Each point is reached from the start by the listed moves, each made 0, 1 or 2 times, or once backwards (-1), plus a little noise. Say if it took an odd or an even number of moves. Then give how often each move was made.
In the rows, 100 means zero.

Moves:
(1): 95  30  82  96
(2): 77  127  127  87
(3): 119  113  171  95
Start: 87  98  90  101
Points:
37  84  126  71 => odd (1, 2, 0)
69  195  136  92 => even (-1, 1, 0)
18  71  55  76 => even (1, 2, -1)

Moves:
(1): 103  98  88  101  105  105  107  101  102  109  78
(2): 119  89  93  81  91  103  108  77  84  94  115
(3): 104  93  88  92  84  65  98  109  126  117  85
(4): 97  113  86  100  94  108  107  96  101  111  108
(5): 79  98  111  83  117  94  115  112  105  98  110
(6): 116  101  98  88  108  116  97  116  106  102  99
(7): 94  108  104  93  75  100  104  89  109  87  81
(8): 105  109  83  97  103  92  100  112  96  73  99
Start: 122  100  97  99  100  110  93  105  81  113  116
Points:
81  110  76  78  157  42  108  195  114  91  120 => odd (0, -1, 1, 0, 2, 0, -1, 2)
130  62  89  32  155  56  108  195  148  157  92 => odd (1, 0, 2, -1, 2, 2, -1, 0)
70  103  142  98  98  132  117  69  68  106  124 => odd (0, 0, -1, 0, 1, -1, 1, -1)
124  94  86  100  97  99  100  72  48  120  181 => odd (-1, 1, 0, 1, 0, -1, -1, 0)

Moves:
(1): 101  99  108  102  109  94  104  105  94  102  90  88
(2): 110  85  107  98  100  104  103  97  108  103  103  103
(3): 102  104  105  95  96  93  104  104  107  100  104  90
(4): 99  99  103  108  100  112  103  105  92  96  91  96
(5): 103  108  109  94  90  89  108  87  118  102  98  97
(6): 100  101  100  102  109  94  102  100  94  92  99  94
(7): 105  111  94  89  91  91  101  103  97  101  104  96
(8): 99  102  115  89  106  110  97  91  111  98  93  108
(9): 90  91  101  96  105  100  104  101  97  104  103  102
(10): 107  92  106  102  105  108  101  110  92  96  117  117
(11): 91  106  92  98  101  105  104  103  108  103  96  106
(12): 93  90  93  99  101  83  96  104  95  98  90  92
Start: 96  100  100  105  105  102  94  108  101  104  101  101
Points:
82  82  118  80  104  81  111  91  164  96  90  120 => odd (-1, 1, 1, 0, 2, 1, -1, 1, 0, 1, 2, 2)
57  82  100  124  135  102  105  139  80  96  49  44 => even (1, 0, 2, 2, -1, 1, -1, 0, 1, -1, 1, 1)
108  86  164  122  163  195  112  121  101  85  74  147 => even (2, 1, -1, 2, 0, 1, -1, 2, -1, 2, 2, -1)
91  131  80  92  127  157  93  139  61  76  132  159 => odd (-1, -1, -1, 1, -1, 2, 2, 1, 0, 2, 2, -1)

Moves:
(1): 107  99  92  95  99  102  103  94  96  106  97  104  96  101  106  94  90  105  93  104  101  100  109
(2): 99  99  98  91  103  98  105  104  99  94  101  103  103  100  101  103  94  97  102  103  106  103  103
(3): 105  99  104  96  100  102  104  95  106  97  106  99  101  107  105  96  101  101  98  107  107  103  93
(4): 99  101  102  102  100  103  102  96  91  111  92  105  108  102  86  100  101  94  98  109  89  103  111
(5): 105  90  89  103  111  95  96  103  101  96  107  101  93  96  99  108  96  90  110  106  97  105  98
(6): 101  98  96  93  94  95  107  101  107  113  105  95  102  101  113  109  98  96  105  98  102  102  104
(7): 97  105  101  90  87  94  98  101  100  101  104  104  105  104  87  98  100  113  104  99  106  82  102
(8): 88  95  108  91  104  96  97  102  99  99  94  102  94  99  88  86  106  99  98  102  87  107  96
(9): 101  105  107  97  97  102  97  97  96  98  95  104  100  102  101  96  108  97  106  99  110  105  95
(10): 99  106  95  98  97  98  104  96  102  98  106  107  111  98  96  90  93  104  107  100  109  107  90
(11): 98  114  101  97  96  103  97  98  99  97  92  114  103  106  98  107  92  107  97  95  100  104  106
(12): 91  103  103  109  115  105  104  97  93  101  109  100  92  107  102  104  102  103  104  103  99  98  110
(13): 111  102  101  99  95  97  106  107  107  111  103  100  92  95  100  95  102  103  97  97  97  103  103
(14): 98  104  103  97  99  104  100  107  91  93  103  102  97  97  102  108  104  95  98  86  93  98  98
(15): 100  97  94  103  118  105  86  103  109  89  104  106  100  90  91  96  93  109  105  112  99  85  101
(16): 107  109  101  99  110  100  94  108  101  107  90  102  95  101  104  95  104  98  92  93  95  97  104
(17): 94  103  102  100  91  95  106  101  101  106  106  99  104  101  98  97  102  98  101  107  97  95  108
(18): 95  85  94  95  90  97  99  106  95  96  107  88  111  102  107  100  119  95  105  103  101  90  106
(19): 91  99  95  91  102  94  102  100  103  107  93  97  104  101  106  109  105  93  100  112  103  113  96
(20): 106  106  96  96  103  100  87  100  99  94  95  95  107  94  94  103  92  96  96  108  92  109  107
Start: 90  93  96  102  109  103  99  107  98  112  107  96  95  106  109  106  101  92  102  102  105  97  95
Points:
93  84  51  101  171  93  93  116  53  132  83  91  100  84  96  139  85  19  92  152  45  175  131 => even (1, 1, -1, 2, 2, -1, -1, 0, -1, 1, -1, 1, 0, 1, -1, 1, 0, 0, 2, 2)
73  73  76  20  34  59  127  113  82  152  104  81  141  127  104  115  90  78  89  133  84  73  166 => odd (2, 2, 0, 1, 0, 2, 2, 1, -1, -1, 0, -1, -1, 0, -1, 0, 2, 1, 0, 1)
41  152  107  77  93  107  114  88  57  52  130  140  129  137  93  121  72  112  131  92  149  118  99 => even (0, 2, 0, -1, 0, -1, 1, 0, 1, 2, 2, 2, -1, 1, -1, -1, 1, 0, 0, 1)
80  177  136  24  44  81  114  78  103  168  64  154  135  153  82  49  82  122  81  85  113  121  86 => even (1, -1, 2, 1, -1, 2, 2, 2, 1, 2, 2, -1, -1, 0, -1, 2, 1, -1, 0, 0)
102  97  107  54  88  81  133  128  147  124  130  128  111  103  108  21  107  96  117  126  125  117  82 => odd (0, 2, 2, 0, 0, 1, -1, 2, 1, 2, 1, -1, 2, -1, 1, 1, 2, 1, -1, -1)
89  131  83  26  94  72  84  124  134  195  64  150  108  104  49  60  85  131  66  163  43  75  156 => odd (2, -1, 1, 2, 0, 1, 2, 2, -1, 0, 2, -1, 2, 0, 2, 2, 2, 0, 2, 0)
67  61  77  69  170  95  83  120  68  134  66  86  91  89  103  127  109  22  81  132  25  160  104 => even (1, 0, 0, 2, 1, 1, -1, 2, -1, 0, -1, 0, -1, 2, 0, 1, -1, 0, 2, 1)
69  119  112  41  60  103  60  115  56  114  47  117  124  123  64  93  143  120  88  107  94  83  141 => odd (1, 0, -1, 1, -1, -1, 2, 1, 2, -1, 2, 0, 1, 0, 0, 0, -1, 2, 1, 1)

Moves:
(1): 97  96  103  105  100  95  107  102  98  91  109  96  98  100  92  100  96  107  101  101  91  103  101  99
(2): 91  102  103  99  93  105  97  107  91  108  103  93  104  100  110  94  99  96  100  104  101  105  96  92
(3): 105  98  96  112  103  91  101  97  101  104  99  97  97  106  99  99  113  98  102  104  98  92  106  106
(4): 106  101  108  95  92  113  105  105  97  93  104  101  104  103  103  98  93  88  97  100  98  104  87  96
(5): 96  99  94  108  91  105  91  108  112  104  98  101  97  99  113  81  100  99  94  90  96  105  108  102
(6): 102  103  100  98  115  107  100  94  97  96  101  97  94  99  99  93  96  102  97  103  88  104  96  104
(7): 103  99  111  101  95  88  95  97  108  97  98  101  110  113  95  97  100  92  108  91  104  114  98  89
(8): 94  100  103  97  85  101  87  106  104  112  92  93  105  96  98  94  91  100  98  95  103  103  85  115
(9): 104  90  101  101  100  87  109  107  89  100  108  101  103  87  89  107  125  103  93  91  94  108  96  97
(10): 100  90  87  92  100  101  110  85  104  90  100  98  95  98  94  89  113  107  105  106  92  95  99  97
(11): 104  108  94  104  103  107  86  91  97  96  94  103  97  91  104  104  95  91  96  112  91  103  103  94
(12): 112  106  110  91  91  105  105  98  99  118  98  93  96  97  108  102  100  100  96  97  96  90  108  92
(13): 110  101  101  100  91  115  114  109  92  96  99  100  103  93  118  112  106  104  100  102  91  108  101  99
(14): 91  100  105  100  99  100  89  100  101  98  103  106  97  115  100  101  96  100  104  97  98  103  92  99
(15): 98  114  103  99  90  104  99  100  102  107  93  104  105  103  98  94  107  97  96  100  103  108  102  109
(16): 88  90  96  100  111  105  103  91  93  98  99  107  104  95  92  92  95  89  114  96  89  97  101  102
(17): 92  89  95  117  112  104  101  92  102  101  102  93  98  106  93  103  108  100  94  96  101  97  97  101
(18): 92  91  108  97  112  108  89  100  96  79  89  98  108  105  95  96  97  104  98  99  97  94  109  105
(19): 107  96  97  101  107  95  108  95  100  98  98  102  116  90  103  105  104  104  94  109  91  90  101  91
(20): 101  103  118  100  93  95  104  111  112  101  114  100  106  98  96  104  100  95  109  102  104  109  95  100
(21): 104  99  101  106  106  104  98  107  97  98  103  97  97  98  86  92  100  108  99  102  101  102  100  94
(22): 103  102  106  102  93  103  103  95  97  109  98  105  98  95  110  94  101  110  93  104  106  101  98  101
(23): 103  111  106  101  95  103  95  101  99  105  106  98  107  97  101  99  102  102  106  96  105  101  104  105
(24): 96  84  97  104  90  93  81  102  111  107  112  97  109  114  89  91  95  96  100  108  109  108  103  113
Start: 103  101  88  101  95  98  94  104  103  105  87  97  111  101  111  108  115  76  106  104  96  96  97  98
Points:
115  76  86  168  88  82  41  114  108  104  134  135  168  105  86  64  153  8  112  96  49  195  101  85 => odd (0, 0, 1, 1, 2, 1, 2, -1, 2, -1, 2, -1, 1, 1, 1, 2, 0, -1, 1, 0, 1, 0, 1, 2)
43  122  157  98  77  124  20  96  111  101  81  106  154  142  45  45  52  42  169  81  133  132  41  156 => odd (0, 0, 0, 1, -1, 0, 1, 2, -1, 0, 0, -1, -1, 1, 1, 2, 0, 1, -1, 1, 1, 1, 2, 0)
104  51  31  110  71  97  79  106  124  109  93  73  112  73  52  61  176  84  97  56  89  159  59  138 => odd (-1, -1, -1, 0, 1, 1, 1, 2, 2, 2, 0, -1, 1, -1, 0, 0, 1, -1, -1, -1, 1, -1, 1, 1)
102  104  162  92  54  72  66  113  145  169  123  66  167  105  115  97  53  32  141  107  110  92  102  96 => even (1, 1, 0, 0, 0, 0, 1, 1, -1, -1, 0, 2, -1, -1, -1, 1, 0, 0, 1, 2, -1, 0, 1, 1)

Moves:
(1): 102  96  105  98  98  103  106  96  103  99  95  100  91  99  101  100  106  100  106  102  102  100  97  95  111  95
(2): 96  102  104  101  104  104  107  99  98  95  103  106  102  109  98  100  100  94  97  104  96  94  101  100  98  103
(3): 104  99  100  97  101  105  100  100  101  99  98  97  97  98  97  105  103  105  98  105  97  95  97  101  104  100
(4): 99  106  100  104  96  106  107  105  102  98  98  103  102  98  95  91  96  102  92  99  104  105  100  100  106  95
(5): 103  104  102  104  104  98  107  100  97  97  100  100  103  98  107  98  92  107  111  102  96  103  95  96  94  91
(6): 101  103  110  93  99  93  93  105  93  96  93  95  95  109  93  99  101  101  103  94  99  97  109  100  105  88
(7): 100  107  91  107  100  96  104  103  100  102  80  98  100  101  110  95  99  95  105  98  97  96  103  102  105  104
(8): 98  103  103  102  102  101  100  105  101  93  99  101  104  99  93  104  106  96  98  98  97  105  103  95  90  99
(9): 103  95  101  93  100  98  99  105  107  99  106  101  97  99  100  105  97  97  98  105  103  98  103  104  106  103
(10): 99  97  103  83  100  102  101  95  87  98  99  98  102  90  87  98  104  98  100  97  110  102  94  99  90  98
(11): 99  104  96  102  97  97  100  99  104  101  106  98  106  92  103  98  101  98  100  97  101  102  97  102  93  95
(12): 100  100  100  90  98  99  102  104  103  104  96  105  97  100  102  97  106  98  105  102  97  105  92  96  93  99
(13): 98  114  98  99  101  98  107  90  106  98  95  89  97  109  111  95  104  103  99  99  105  100  95  93  99  93
(14): 103  95  103  99  107  94  93  100  108  102  99  100  96  97  104  93  111  103  95  95  97  98  103  93  100  105
(15): 96  100  105  99  98  102  99  101  96  102  101  96  100  93  107  102  98  98  101  95  103  102  107  99  105  101
(16): 101  79  104  88  96  98  87  100  104  98  106  99  103  91  96  93  98  100  101  108  104  100  99  98  111  98
(17): 109  91  96  96  98  106  102  95  104  108  108  108  97  105  97  109  99  102  103  98  101  94  86  93  103  97
(18): 94  107  104  99  102  100  99  100  100  105  99  114  116  106  103  100  114  106  112  105  102  97  99  109  92  107
(19): 102  96  110  96  94  110  109  88  99  101  105  91  97  97  96  91  93  107  107  95  106  100  92  89  91  91
(20): 92  99  99  97  93  94  104  104  97  102  100  99  100  89  92  96  100  100  96  104  115  97  102  98  99  104
(21): 101  107  105  101  100  102  95  96  105  103  98  102  94  97  103  99  97  102  91  100  103  98  94  96  91  111
(22): 99  97  97  91  98  96  103  96  95  97  109  100  104  92  88  99  95  98  97  97  98  102  102  98  99  104
(23): 93  103  102  101  109  99  100  91  104  102  101  98  99  96  91  105  90  99  95  105  99  106  99  99  97  98
(24): 98  100  108  105  106  98  96  104  89  98  107  92  106  114  91  104  99  92  100  101  94  109  92  102  105  93
Start: 98  100  116  97  95  92  102  101  101  94  100  96  112  100  97  96  95  93  91  95  100  106  96  93  106  101
Points:
100  102  150  78  69  86  122  127  90  83  147  93  136  85  71  77  66  117  109  90  120  125  98  88  124  70 => even (0, -1, 0, 2, 2, 1, -1, 0, 2, -1, 0, 0, 0, 0, 1, 0, 0, 1, 1, 1, 0, 2, -1, 1)
106  72  180  52  117  110  120  61  52  92  145  64  86  111  5  87  67  85  88  50  71  143  66  44  114  29 => odd (1, 1, 0, 1, 0, 2, -1, -1, -1, 1, 0, 1, -1, 2, 1, -1, 1, -1, 2, -1, -1, 2, 2, 2)
68  152  110  83  108  117  140  46  101  98  123  90  110  112  64  102  61  90  37  105  126  119  71  90  74  118 => odd (-1, 1, 0, 1, -1, -1, -1, -1, 0, 1, -1, 0, 2, -1, 0, -1, 0, 0, 0, 0, 1, 1, 2, 0)

Moves:
(1): 94  94  97  97  99  104  106  101  112  89  100  98  109  105  99  99  97  93  96  99  90  85  102  99  99
(2): 94  91  111  114  92  88  107  116  91  83  100  109  91  89  103  101  98  94  115  122  108  97  106  84  99
(3): 92  97  106  98  105  102  92  111  117  97  98  107  103  101  99  111  100  102  96  94  104  104  100  104  105
(4): 90  115  101  101  98  102  104  107  102  96  105  103  111  106  112  103  88  95  107  92  98  107  99  104  106
(5): 95  105  101  88  92  99  97  96  104  92  85  98  94  99  106  99  102  97  98  86  104  95  98  106  94
(6): 98  88  101  105  108  86  91  103  97  91  97  103  86  107  104  102  94  94  103  121  98  112  89  96  97
(7): 115  104  99  113  94  103  110  94  91  99  115  103  107  97  96  111  96  103  93  85  98  98  107  102  109
(8): 95  109  106  102  116  102  100  91  95  116  92  87  89  103  90  107  105  113  97  112  91  102  100  99  104
(9): 102  89  96  94  98  108  107  96  104  98  101  109  103  97  92  101  93  102  93  94  98  98  96  94  92
(10): 91  104  104  109  99  90  101  106  108  102  101  108  98  101  98  92  98  83  97  100  105  90  99  95  99
(11): 107  91  99  97  105  98  112  107  104  103  98  97  112  100  98  106  98  91  111  89  102  99  97  105  111
(12): 100  87  103  103  103  84  92  96  104  105  97  123  87  108  94  107  93  86  106  117  87  104  109  96  98
(13): 99  100  93  99  96  97  106  117  108  92  96  96  90  100  97  94  93  84  109  98  105  98  111  101  111
(14): 89  105  91  104  101  95  100  91  87  97  93  105  98  94  88  100  110  114  87  110  90  101  102  89  109
(15): 96  88  108  112  107  93  108  90  86  98  105  105  85  98  93  93  104  105  110  103  93  98  105  102  115
(16): 101  97  101  92  89  105  115  110  110  95  104  95  102  92  109  99  106  88  98  93  110  99  100  100  118
(17): 96  107  101  85  91  98  100  104  103  101  102  91  105  98  97  101  99  104  99  100  104  101  95  106  95
(18): 92  91  90  99  101  88  97  102  99  97  99  103  88  97  105  100  101  93  111  103  112  98  101  91  102
(19): 97  94  102  103  100  96  106  91  105  97  97  95  100  98  96  92  106  103  98  102  101  106  108  99  96
(20): 102  99  98  114  96  109  97  92  95  108  101  95  107  96  87  108  93  94  91  90  93  97  103  94  114
(21): 99  97  96  96  97  105  104  109  95  100  103  102  100  115  103  94  102  96  108  100  110  101  100  104  85
(22): 98  95  92  108  86  100  102  106  113  101  94  106  93  107  96  104  95  96  104  102  94  100  93  85  103
(23): 90  102  95  99  91  89  103  115  97  98  91  99  90  101  114  90  98  101  107  108  113  97  102  108  93
(24): 98  103  99  96  100  110  92  85  108  99  95  106  103  101  94  92  101  104  92  105  114  98  94  96  95
Start: 87  116  109  105  106  92  113  111  104  99  102  104  93  95  92  88  105  113  113  102  91  105  106  94  99
Points:
128  147  159  122  84  108  175  89  84  90  124  117  106  76  113  135  73  113  133  37  68  113  79  99  144 => even (-1, 1, -1, 2, 2, 0, 2, 1, 1, 0, 1, 0, -1, -1, 1, 1, 0, -1, -1, -1, -1, 1, -1, 0)
74  169  81  158  79  109  166  104  127  166  90  82  160  144  22  149  56  100  88  32  7  101  133  97  136 => odd (1, -1, 0, 2, 0, -1, 2, 2, 0, 1, 2, 1, 0, 1, -1, -1, 1, -1, 2, 2, 1, 2, 1, -1)
75  95  104  187  86  32  136  62  29  126  139  195  67  73  50  98  81  94  150  143  113  86  133  47  159 => even (-1, 1, -1, 1, -1, -1, 2, 0, 0, 1, 1, 2, -1, 1, 2, 0, 1, 2, -1, 1, 0, 0, 1, 2)

Moves:
(1): 107  98  101  91  109  103  102  107  108  119  83  100  105  92  101  101  109  101  88  107  102  95  84  99  113  106  108
(2): 103  106  95  106  104  100  112  97  103  107  112  107  84  101  99  96  107  96  111  102  94  95  103  107  92  109  105
(3): 103  99  95  95  98  99  109  100  104  101  92  91  99  106  98  93  101  95  108  93  98  109  114  107  98  101  104
(4): 98  102  95  95  96  93  98  102  104  100  100  98  103  104  105  111  104  104  104  94  97  96  106  98  97  95  103
(5): 99  103  96  105  100  100  98  106  103  98  100  98  98  99  95  92  99  104  97  104  104  94  107  101  94  97  97
(6): 97  101  104  98  104  98  103  87  100  80  97  98  102  104  92  111  106  94  106  102  96  92  97  104  105  108  99
(7): 118  99  100  94  117  96  97  95  92  109  111  94  103  104  89  79  101  99  110  103  105  91  108  97  103  98  94
(8): 106  105  100  111  102  94  99  96  105  107  97  100  101  100  101  101  95  101  99  97  105  98  97  102  109  103  98
(9): 109  91  101  105  102  103  107  102  106  104  96  92  98  98  103  97  95  100  107  99  108  94  101  100  103  87  105
(10): 114  112  93  87  103  116  107  94  105  99  102  96  91  96  108  93  102  112  95  87  107  103  102  106  88  113  88
(11): 102  102  111  99  105  112  88  105  91  95  87  99  106  91  96  111  99  98  103  98  111  102  99  100  111  104  104
(12): 101  110  99  105  94  101  95  97  105  99  96  103  106  99  103  100  92  100  91  101  90  96  99  95  99  90  109
(13): 102  93  100  100  95  97  97  96  98  96  97  107  100  91  110  100  105  97  106  105  99  97  98  107  103  101  98
(14): 102  98  100  106  96  98  102  100  99  109  104  105  91  112  96  95  97  86  104  100  93  96  102  98  91  102  90
(15): 102  94  96  97  103  96  94  101  106  92  106  102  99  102  98  101  101  95  92  92  100  98  96  105  95  100  101
(16): 95  105  107  92  93  101  110  105  94  108  104  98  97  106  103  103  93  97  93  106  112  98  99  110  100  110  102
(17): 101  98  93  97  97  106  99  100  109  105  103  98  106  106  104  96  104  98  101  99  110  93  98  94  98  105  105
(18): 94  101  101  96  104  107  91  107  109  95  104  103  102  107  103  97  91  104  101  99  102  103  97  105  102  92  97
(19): 108  99  103  96  97  101  104  107  96  91  101  103  84  110  95  94  102  97  101  99  105  100  104  93  95  103  101
(20): 105  99  96  102  103  109  93  95  101  102  90  98  97  104  106  105  102  114  102  102  104  105  98  109  96  101  101
(21): 104  96  101  98  90  103  103  98  97  104  96  106  94  104  93  104  104  100  97  98  101  103  104  99  102  97  101
(22): 87  105  103  96  89  95  109  102  82  106  99  102  81  106  85  78  90  100  106  85  107  100  96  95  94  101  103
(23): 96  105  111  105  100  93  101  101  100  100  109  104  104  106  106  85  109  92  97  94  93  96  101  99  89  94  95
(24): 97  100  92  101  122  102  103  83  96  99  85  112  97  96  108  100  92  110  97  99  108  110  99  101  104  89  99
Start: 87  92  88  110  101  90  115  95  93  92  100  110  83  97  103  104  114  105  109  104  87  95  96  97  102  112  112
Points:
50  115  98  52  122  109  110  79  60  44  106  137  25  186  109  65  74  108  111  21  182  110  78  118  61  144  78 => even (-1, -1, 0, 1, -1, 1, 0, 1, -1, 1, 1, -1, 0, 1, 2, 2, 2, 2, 2, 1, -1, 2, 1, 2)
127  119  100  106  183  131  121  76  75  138  60  171  27  131  67  97  127  89  116  121  129  74  69  73  135  148  111 => even (2, 2, -1, 0, 0, 1, 1, 1, -1, 0, 2, 0, -1, 2, -1, 0, 1, 1, 2, 0, 1, 0, 0, 2)
103  84  56  113  127  124  113  73  109  36  13  124  41  114  90  150  99  137  105  74  115  121  118  89  103  72  149 => even (0, 0, 1, 1, 1, 1, -1, 0, 1, 0, 1, 1, -1, 0, 1, -1, 0, 0, 2, 1, 1, 0, -1, 2)
66  118  91  158  139  94  79  67  135  59  73  118  108  115  178  124  53  159  53  60  122  98  66  118  89  24  134 => even (-1, -1, -1, 1, 0, 0, -1, 2, 2, 0, 0, 2, -1, -1, 2, 1, 0, 1, 0, 2, -1, 0, 2, 2)
146  37  16  148  195  44  121  50  113  129  73  94  62  108  94  69  112  92  188  95  106  69  154  127  97  65  106 => odd (0, 1, 2, 2, 2, 0, 2, 1, 2, -1, 0, -1, 1, 2, 2, -1, 0, -1, -1, 1, -1, 0, -1, 2)
117  105  110  115  138  96  87  81  88  29  82  76  88  91  61  57  63  81  132  31  109  104  116  111  124  96  96 => even (-1, -1, 2, -1, 0, 1, 1, 2, 1, 1, 2, 1, 0, 0, 2, -1, -1, 1, 0, -1, -1, 1, 0, 0)
